Every row gives one point. Each copy is the shape, with its points in the same order, turned, moved and blurred by noise. Some copies are also mirrored. Which?
In the rows, 128 means zero.

Shape (8 x 3):
[[115 140 109]
 [118 113 116]
 [163 195  96]
 [101 140 155]
 [157 154 148]
 [119 149 103]
 [112  82 157]
 [166 113 124]]
Copy 1 (8 x 3):
[[118 147 142]
 [ 92 135 130]
 [183 169 106]
 [126 101 150]
 [147 114  95]
 [121 152 136]
 [ 69  90 125]
 [110 131  83]]
Copy 1 is: only turned
Copy 2:
[[131 141 113]
 [116 141 136]
 [158  86  72]
 [163 152 150]
 [158  95 136]
 [134 137 105]
 [119 151 187]
 [112  94 143]]
Copy 2 is: only turned
Copy 3:
[[121 156 123]
 [111 138 139]
 [186 180 104]
 [107 126  92]
 [160 118 102]
 [129 166 121]
 [ 85  97 134]
 [150 121 150]]
Copy 3 is: mirrored
Copy 4 (8 x 3):
[[157 141 128]
 [140 121 115]
 [203 133 187]
 [116 163 137]
 [136 126 178]
 [168 140 133]
 [ 89 121 111]
 [138  89 149]]
Copy 4 is: only turned

Shape, 8 rows:
[[142 114 127 150]
 [131 124 192 136]
 [127 132  86 150]
 [136  96 108 137]
 [105 131  76 133]
 [109 100 173 143]
 [158 106 156 102]
 [137 126  67 146]]
Copy 1 (8 x 4):
[[105 107 124 133]
 [160  85 110 157]
 [ 84 147 119 113]
 [ 98 108 138 108]
 [ 98 158 118  90]
 [148  77 101 122]
 [144  94 163 140]
 [ 70 151 132 108]]
Copy 1 is: mirrored
Copy 2:
[[146 110 116 114]
 [122 134  95 169]
 [140 108 149  84]
 [171 109 140 112]
 [136 108 180  91]
 [132 107 121 175]
 [169 159 119 149]
 [154 111 157  67]]
Copy 2 is: only turned
Copy 3:
[[132  96 115 144]
 [194 125 119 156]
 [ 97  94 141 134]
 [110 111 104 138]
 [ 83 117 154 123]
 [166 138 118 171]
 [166 118  90 106]
 [ 78  87 137 130]]
Copy 3 is: mirrored

Shape, 10 rows:
[[139 126 147 177 148 133]
 [124  95 162 135 101 113]
 [134 159  99 113 113 114]
 [124 186 136 124 142 125]
 [123 178 112 151  97 119]
 [154 148 161 120 109 156]
 [143  61 149 175 158 164]
 [103 116 152 123 109 161]
 [147  83 149 155 115 150]
 [118 200  98 144 100 117]]
Copy 1, 10 rows:
[[151 121 145 147 175 115]
 [136  96 119  87 162 124]
 [105 129 156 127  95 131]
 [111 172 123 131 117 111]
 [ 86 145 161 131 135 127]
 [139 150 137 113 146 164]
 [193  80 126 156 183 137]
 [126 109  97 118 152 160]
 [162  94 143 126 174 154]
 [ 71 158 165 137 114 120]]
Copy 1 is: only turned
Copy 2 (10 x 6):
[[102 135 157 148 144  94]
 [121 133 173 110 120 149]
 [153 174 104 133 137 128]
 [104 161  90 156 130 116]
 [125 194 128 162 155 130]
 [128 124 136 170 107 142]
 [119  67 193 131 158 104]
 [111 117 142 145 143 172]
 [132 108 190 143 137 128]
 [130 209 100 166 157 124]]
Copy 2 is: mirrored
Copy 3 (10 x 6):
[[116 110 133 147 106 150]
 [146 122  90 101 132 144]
 [116 125 156  98 159  88]
 [118 130 188  99 136 130]
 [112 105 164  82 114  93]
 [177 130 151 119 123 122]
 [131 146  85 186 102 154]
 [147 167 116 102 111 129]
 [149 127  89 145 112 128]
 [101 109 180  77 119  82]]
Copy 3 is: only turned

Shape, 12 rows:
[[152  76 151 101 156 118  86 114 159]
 [134 139 115 143 108 167 152 152  61]
 [184 132  85 146 101 155 112 172  82]
 [143 165 109 151 111 118  96 148  93]
 [137 130 140 178 108 142 154 135 124]
 [136 129 150 126 111 147 100 129 143]
 [127 123 125 117 170 131  89  98 149]
 [118 128 122 119  85 127 156 117 126]
 [ 80 115 143 129 107 143 117 155 110]
 [142 108 169 120 147  89  98  96 131]
 [150  62 117 152 138  98  97  88 157]
 [133 151 109 144 116 130 159 186 103]]
Copy 1:
[[117 164 163  60  94 132 140  94 128]
 [142  70 139 145 133 151  94 155  75]
 [159 102 134 142  90 165 121 132  39]
 [148 106 147 166  77 119 125 134  89]
 [117 108 109 148 117 160 102 130 128]
 [127 135 156 128 119 137 124  92 118]
 [150 164 152  88 108  99 119 118 132]
 [ 94 110 123 139 145 121 137 130 103]
 [125  67 144 121 128 113 119  95 123]
 [ 93 151 173  94  79 117 126 126 146]
 [ 94 170 105  72  70 118 120 107 118]
 [152  72 120 152 114 157 150 150 106]]
Copy 1 is: mirrored
Copy 2:
[[131 156 133  75  93  86 119 153 152]
 [127 102 126 163 152 178  66 112 126]
 [119 116  66 129 167 162  74 105 151]
 [ 84 130 102 128 157 153 113  90 126]
 [ 86  73 137 139 136 131  96 139 142]
 [106 134 146 115 131 127 119 129 169]
 [126 147 148  71 138 117 144 148 124]
 [118  95 134 149 102 161 139 124 147]
 [ 91 140 161 128 103 176  90 128 136]
 [114 139 147 102  98  75 133 120 118]
 [117  95 117  49  92  97 128 134 135]
 [ 89 115  94 172 142 170  92 144 121]]
Copy 2 is: only turned
Copy 3:
[[109 164  65 128 169 173  86 138 166]
 [181 132 154 158 103 141 141 155 105]
 [180 167 115 134  97 149 136 206 103]
 [157 110  88 139 101 133 114 184 102]
 [151 112 145 106 122 117 110 150 139]
 [120 140 112 123 150 142  91 143 111]
 [122 135  50 120 154 164 117 116 133]
 [ 95 118 145 138 122 132 136 150 136]
 [136 100 138 158 166 151 116 159 117]
 [115 131  73 143 135 144  61 119 162]
 [116 134  67  93 134 182  91 150 196]
 [172 123 137 146 132  95 138 181 128]]
Copy 3 is: mirrored
Copy 4:
[[100 149 120 101 168 147  86 137 170]
 [146 112 169 121 117 139 189 104  86]
 [ 86 104 169  89 110 128 168  83  91]
 [126 137 143  97  84 106 133  89  92]
 [132 109 171 167 116 124 135 106 127]
 [116 154 174 117 121 133 116 138 140]
 [104 177 109 123 127 146 108 133 139]
 [139 115 148 127 102 115 158 155 151]
 [158 126 157 118 126 136 114 163  97]
 [143 149 121 107 135 128  91 112 180]
 [ 92 106 104 130 118 160  78 122 181]
 [128 108 155 131 127  82 160 116  85]]
Copy 4 is: mirrored

Shape (15 x 11):
[[117 124 155 109 143  88 129 155 124  95 145]
 [107 151 133  92 147  96 175 143 184 118 115]
 [144 104 100 114 124  88  90  80 168 208 151]
 [156 105 110 104 143 137 147 138 182  87 149]
 [144 122 108 169 144 110 102 140 112 178 105]
 [121  81 164 152 120 158 100 104 121 169  86]
 [104 126 108 121 101 107 157 141 150 116 142]
 [123 126 133 138 178 138 133 131 142  89 158]
 [123 114 115 107 162 131 114 133 109  99 149]
 [ 86 164 136 124 122 115 129 143 170 121 154]
 [131 118 169 166  90 119 140 121 131 187 123]
 [138 127 143 115 110 165 107 142 115 171 127]
 [179 170 129 144  99 115 103  85 102 175 116]
 [ 99 142  98 118 149 100 198 109 144  98 123]
 [139 126 122 158 110 111  77 108 118 145  92]]
Copy 1:
[[126 166 157 134 103 120 118 154 154 110 128]
 [118 172 151 148  87 149 169  97 171  98 173]
 [135  65 105  95 102 113 107  95 114 122 218]
 [151 157  90 169 102 113 138 107 144  91 138]
 [149 116 134 129 159 128 112 109 119 176 186]
 [192  60 163 146 119 152  99 123 133 155 150]
 [152 152 111 116 122 155 145 132 164 102 166]
 [122 138 126 163 146 105 132 114 161 102 115]
 [148 144 130 130 134 106 123 118 124 103 101]
 [114 130 124 118 106 122 175 137 185 122 146]
 [145  89 139 135 116 183  97 140 156 159 185]
 [163 110 123 115 103 156 108 108 145 177 129]
 [115 104 109 114 134 179 117 122  71 173 164]
 [131 172 144 143 148 168 165 100 156  64 162]
 [161  92 137 128 141 129 132 149  90 159 171]]
Copy 1 is: only turned
Copy 2:
[[121 140  94 146 168 134 147 159 154 131 165]
 [124 146  78 185 198 138 124 103 144  97 129]
 [162 152 179 137 112  99 129  55 151  86 161]
 [ 90 148 113 147 178 124 124 144 141  44 146]
 [180 121 128  99 109 134 140 118 123 101 113]
 [135  85 171  97 140  97 109 118 112 138 100]
 [108 155 119 174 142 155 119 132 152 107 125]
 [103 126  70 130 145 101 117 156 146  82 151]
 [ 92 119  94 112 137 130 142 136 144  99 165]
 [130 133  92 173 151 134  95 128 191 112 137]
 [168 148 159 131 139 119  80 129 120 146 108]
 [135 107 148  90 147 153  86 115 142 117 139]
 [163 184 142  59 128 126 110  91 160 128 110]
 [ 87 169  60 177 148 132 136 108 125 105 109]
 [151 128 150  92 123 116 148 119 164 121  94]]
Copy 2 is: only turned
Copy 3 (15 x 11):
[[170 108 112 102 146 115 137 120 161 103 145]
 [171  97  82 151 160 121 117 103 133 162 145]
 [106 130 151 103  83 165 180 110 111 198 134]
 [179  88 115 172  87 104 146 126 142 129 144]
 [101 147 106  89 101 127 149 134  86 116 117]
 [ 70 122 146 101 119  95 132 192 120 148 132]
 [160 102 121 136 128 150 115 123 124 124 174]
 [173 143 103 152 114 111 145 146 170 106 132]
 [145 127 133 141 119 125 144 124 167  88 115]
 [172 115  91 120 128 159  99 142 159 146 151]
 [132 126 138  75 137 126 132 184  85 159 153]
 [126 102 148 102 115 138 124 175 112 131  92]
 [138 169 170  75 100 123 107 126  82 158 102]
 [164 142 108 180 158 124 115 100 120 126 174]
 [ 94 147 140  77  87 112 107 127 117 132 133]]
Copy 3 is: mirrored
